Each row is a point. To make a cloud, some directions were put in groups of two or more. Within a group, all points are equally far from the middle, so they leave a hole (a ring in 2 directions, a hollow ball in 3). The other directions are filled evenly. Then the cloud was stretched, turned, moved and blurred a little. Count the holes, and give their numbers of directions, smallest first.

Cloud:
[[-1.4 -2.9 -2.4]
 [-2.1  1.4 -1.5]
 [ 2.7 -3.4  0.1]
 [ 5.1 -0.3 -3.5]
 [-4.8  2.6 -3.4]
 [-1.2  3.4 -4.9]
 [ 1.9  5.4  5.4]
 [-2.7  3.8  3.7]
 [ 6.3 -2.1  3.8]
 [-1.6  1.3 -5.7]
 [ 2.4 -1.3 -2.5]
 [-0.6  3.0 -6.1]
 [ 5.6  0.4  5.4]
 [ 2.7  3.2  1.0]
 [ 0.5 -1.1  4.4]
 [ 2.8  1.6 -4.9]
 [ 6.8 -1.9  3.4]
 [ 4.9  1.1 -4.0]
 [ 1.1 -0.9  0.4]
 [ 5.3  4.8 -3.5]
 [ 0.4  5.7  1.9]
 [-2.4  2.7 -4.6]]
Holes: 0

Cloud (28 x 4):
[[-3.8 -3.1 -5.6 -4.1]
 [-0.2 -4.2  0.3 -4.6]
 [-4.1  5.7 -2.2 -4.4]
 [-2.1 -3.5 -1.4 -4.5]
 [-1.6 -2.0  4.7 -4.2]
 [ 0.0 -6.8 -0.8  3.6]
 [-2.0 -6.7 -0.9  3.5]
 [ 3.0 -2.5 -6.7 -3.7]
 [ 3.1  3.3 -5.0 -1.5]
 [ 3.2 -5.0 -1.0 -1.4]
 [-3.1  3.2  4.9  1.3]
 [-2.3 -6.0  2.6  2.3]
 [ 0.4 -4.1 -7.9  0.4]
 [-0.4 -3.1  4.9 -4.7]
 [ 2.4  4.7  0.1 -0.2]
 [ 1.1  2.3 -5.7  2.9]
 [-5.7  3.5 -2.4 -3.6]
 [ 1.1  1.6 -7.7  2.6]
 [-1.5  6.0 -0.3 -1.7]
 [-4.9 -0.6  2.4 -0.5]
 [-2.4 -5.8  1.1  1.7]
 [-1.8  5.2  0.5  1.2]
 [-1.3 -4.8  2.1 -1.7]
 [ 3.6  2.4  0.5  2.3]
 [-1.9  5.7 -0.7  0.1]
 [ 4.3  3.4  0.0 -0.7]
 [-1.1  5.3  2.3 -0.7]
 [-5.5 -1.8  1.2  0.9]]
Holes: 1 (2)
